Each point is reached from the start by the listed moves, each made 0, 1 or 2 times, or once backwards (-1), plus a little noise. Say if it took an odd or an even number of moves. Then give how often each move was made.
(in the rows, 128 means zero)

Moves:
(1): [166 135 117 138 122]
(2): [125 154 141 137 133]
Start: [143 137 146 139 143]
Points:
[218 150 124 159 131] -> even (2, 0)
[216 176 135 170 137] -> odd (2, 1)
[181 143 134 149 136] -> odd (1, 0)
[140 163 158 148 147] -> odd (0, 1)

Moves:
(1): [164 148 136 125]
(2): [115 146 138 129]
(3): [119 113 167 111]
Start: [131 142 124 123]
Points:
[169 204 200 107] -> odd (2, 2, 1)
[172 132 158 104] -> odd (1, -1, 1)
[115 121  66 140] -> odd (-1, -1, -1)

Moves:
(1): [157 135 131 130 119 140 123 132]
(2): [120 163 127 141 127 115 119 133]
(3): [133 133 167 128 137 123 131 137]
(4): [124 112 134 168 136 131 127 119]
(5): [140 132 122 122 166 125 118 140]
(6): [124 138 133 129 131 159 132 123]
Start: [117  99 130 133 132 133 124 150]
Points:
[118 129 219 135 155 185 137 159] -> even (0, 0, 2, 0, 0, 2)
[ 97 205 133 122 128 167 117 159] -> odd (0, 2, 0, -1, 0, 2)
[164  98 188 181  93 157 126 145] -> odd (2, 0, 1, 1, -1, 0)
[154  65 204 148 234 133 117 179] -> even (0, -1, 2, 1, 2, 0)
[101 137  94 235 174 116  92 144] -> even (0, 2, -1, 2, 1, 0)

Moves:
(1): [154 134 133 131 134 142 122 134 124]
(2): [121 170 114 130 126 126 138 120 134]
(3): [129 129 163 124 126 128 131 119 135]
(4): [125 123 124 159 129 138 127 125 133]
(5): [123 125 133 128 150 135 134 125 117]
(6): [117 131 129 128 113 153 125 125 123]
(7): [144 122 116 135 117 125 171 138 128]
(8): [121 139 129 133 136 124 128 172 130]
(9): [127 125 128 118 134 145 128 127 157]
Start: [131 135 133 115 130 141 122 146 119]
Points:
[192 231  61 180 123 116 165 211 112] -> odd (2, 2, -1, 1, -1, -1, 1, 1, -1)
[136 217 127 110 151 136 193 178 203] -> even (0, 2, 1, 0, 0, -1, 1, 1, 2)
[172 126 177 161  99 213 133 246 121] -> odd (2, -1, 1, 1, -1, 2, 1, 2, 0)
[171 147  93 117 120 131 221 117 162] -> even (0, 1, 0, 0, 0, -1, 2, -1, 1)
[116  79 119 164 116 166 154 197 196] -> odd (-1, -1, 0, 2, -1, 0, 1, 1, 2)

Moves:
(1): [151 128 130 125 128 136 119 119 137 126 130 127]
(2): [132 161 124 125 127 140 132 135 136 128 122 134]
(3): [129 132 165 132 117 132 126 128 119 117 132 132]
(4): [128 128 127 161 132 126 119 122 125 127 134 123]
(5): [125 125 132 124 160 137 135 116 120 128 129 138]
(6): [111 122 122 123 126 160 113 135 122 140 137 113]
(7): [135 133 137 128 127 139 165 123 135 147 114 116]
(8): [138 122 133 132 136 127 134 171 140 127 135 129]
(9): [113 129 143 122 143 124 126 126 161 122 119 110]
(10): [128 135 134 125 129 117 123 129 132 152 146 125]
(11): [127 125 125 136 125 125 134 119 128 104 158 126]
(12): [114 119 127 131 121 139 131 123 146 138 126 159]
Start: [136 121 110 134 134 101 129 100 133 135 124 124]
Points:
[ 98 199  91 175 117 126  34 160 113 204 159  63] -> odd (-1, 2, 0, 2, -1, 2, -1, 0, 0, 2, -1, -1)
[101  78 132 173 192  82 141 116 147 104 163 105] -> odd (-1, -1, 0, 1, 1, 0, 0, 1, 1, 0, 1, 0)
[169 184 113 123 178 209 199   7 149 135 153 112] -> even (2, 2, 0, 0, 2, 1, 2, -1, 0, 0, 2, 0)
[ 79 152 191 203 192 140 124  67 121  96 214 109] -> odd (-1, 1, 2, 2, 2, 1, 0, 0, 1, 1, 2, 0)
[173 166  72 169 125 128 129 192 213 151 124 148] -> odd (1, 2, -1, 1, -1, 0, 0, 2, 0, 0, 0, 1)

Moves:
(1): [140 142 130 122 125 114 118 122 134 139 131 122 131 139]
(2): [107 144 130 153 113 137 121 132 119 126 125 144 102 118]
(3): [130 111 144 125 136 132 140 122 119 139 132  97 126 147]
(4): [116 114 116 147 127 132 118 128 125 120 130 119 143 149]
(5): [128 134 134 141 149 147 122 140 119 106 129 120 119 133]
(6): [124 131 130 123 112 133 118 125 134 131 102 132 130 133]
(7): [105 137 134 118 145 117 125 146 134 138 109 144 129 160]
(8): [118 136 148 126 113 121 126 142 114 127 129 147 138 123]
(9): [129 123 138 123 136 123 117 150 148 122 129 122 115 118]
(10): [133 122 132 131 138 127 112 114 119 143 106 129 130 122]
(11): [130 124 130 123 125 148 125 122 134 139 135 127 124 126]
(12): [137 121 138 122 129 133 127 115 128 124 133 129 114 134]
(13): [107 137 145 132 133 130 116 108 125 124 115 125 154 126]
(14): [121 120 125 106 132 133 112 133 120 118 121 122 120 136]
Start: [122 107 118 136 114 126 147 147 119 111 119 100 133 131]
Points:
[105 193 173 200  69 156  92 155  98  97  83 137  76 151] -> odd (2, 2, 0, 0, 2, 2, 0, 1, 0, 0, 0, 1, 0, -1)
[ 64 184 106 184  25  80 124 200  95 128  54 207 162 168] -> even (1, 1, -1, 1, 0, 2, 1, 2, -1, 0, -1, -1, -1, -1)
[ 33 150 169 246  98 114  25 142 122 111  56 145 166  98] -> even (1, 2, -1, 2, 0, 0, 0, 1, 2, 2, 0, 0, 2, -1)
[ 60 178 202 123 111 115  75 170 105 167  65 118  98 141] -> even (2, 2, 1, -1, 0, 0, 1, 1, 1, 1, 1, -1, 1, 1)
[ 88  20 190  34 105 151 125 249 132  96  98  60 103 225] -> even (-1, -1, 2, 1, 0, 2, 1, 2, 2, -1, 1, 1, -1, 2)
[112 152 209 173 106 134  56 148 110  97  61 107 171 165] -> even (2, 0, 0, 1, 2, 2, 0, 2, 1, 1, 0, 1, 1, -1)

Moves:
(1): [134 133 126 140 135 145 131 138 129 140 115 136 119 126 120 139 109 111
 150 144 117 119 139]
(2): [113 120 128 126 123 130 130 128 127 130 138 121 149 130 137 135 129 124
 141 131 124 116 124]
(3): [119 130 135 120 134 131 133 131 120 127 131 138 131 137 119 125 133 139
 121 125 119 138 134]
(4): [134 127 130 123 114 128 128 148 117 117 126 131 148 127 138 135 117 118
 126 133 138 134 118]
(5): [123 118 128 119 131 136 132 148 120 116 113 155 102 129 113 127 115 134
 149 126 117 133 128]
(6): [130 139 119 132 128 129 135 123 122 126 117 132 122 117 153 135 113 130
 137 129 112 130 121]
(7): [122 120 130 146 115 133 123 129 124 132 120 113 137 126 132 131 140 130
 120 130 128 132 124]
(8): [145 141 110 123 126 146 134 145 127 114 147 145 128 136 119 117 136 133
 135 130 126 135 143]
(9): [125 118 117 131 132 125 135 127 134 144 119 120 132 112 131 115 127 139
 120 136 126 119 125]
(10): [131 127 151 130 117 136 127 140 140 126 125 116 135 123 151 116 138 121
 114 126 134 106 127]
(11): [134 130 122 131 125 128 134 120 141 124 123 113 127 140 127 110 122 123
 121 122 122 133 113]
(12): [128 139 131 129 122 133 125 119 131 133 121 122 135 136 133 127 125 139
 120 146 143 141 126]
(13): [125 131 132 127 135 139 134 133 105 130 131 129 111 143 125 118 129 132
 148 117 120 124 128]
(14): [125 111 154 130 118 131 123 117 131 136 131 119 141 103 122 111 121 111
 133 135 125 129 129]
(15): [145 127 119 115 145 145 114 147  98 135 133 149 109 131 127 140 121 140
 137 134 111 141 112]
(16): [139 125 126 120 137 130 111 129 119 130 118 121 135 125 134 127 134 124
 125 126 128 136 136]
(17): [127 125 128 132 122 135 146 117 133 115 115 122 129 134 143 122 123 122
 116 135 128 112 127]
(18): [121 141 124 133 141 131 133 123 131 116 116 122 132 124 117 126 150 124
 126 125 127 134 128]
(19): [128 151 115 109 114 131 112 152 111 113 137 109 110 135 109 134 125 145
 129 133 140 139 133]
(20): [131 120 140  99 139 119 143 140 117 120 133 110 137 122 138 137 137 122
 141 138 129 137 148]
Start: [132 160 129 108 151 138 141 126 125 101 133 130 123 142 118 100 135 119
 126 109 153 113 152]
Points:
[166 249 139  56  86 207 154 245  99  36 143  60 198  61 138 136 104  63
 219 241 178 175 201] -> even (2, 1, -1, 2, 0, 2, 0, 2, 0, 1, 0, 2, -1, 2, 0, -1, -1, 2, 2, 2)
[118 197 177  74 173 188 167 148 132 111 103  61 156  98  86  52 117  80
 176 159 103 144 170] -> odd (2, 1, 2, 0, 0, 1, -1, 0, 1, 1, 2, 1, 0, 2, 0, 0, -1, 2, 1, 1)
[136 223 204  77 179 212  84 167  71 102 165 155  36 194  29  37 179 161
 124  72 153 142 159] -> even (0, -1, 2, -1, 0, -1, -1, 0, -1, 2, 0, 1, 2, 1, 1, 0, -1, 1, 1, -1)
[ 37 188 187 103  67 165 114 166  63  83 191  69 163 171  62 122 171 161
 164 121 180 152 184] -> even (0, 2, 2, 0, 0, 0, 2, 0, -1, 0, -1, 1, 1, 1, -1, -1, -1, 0, 2, 0)
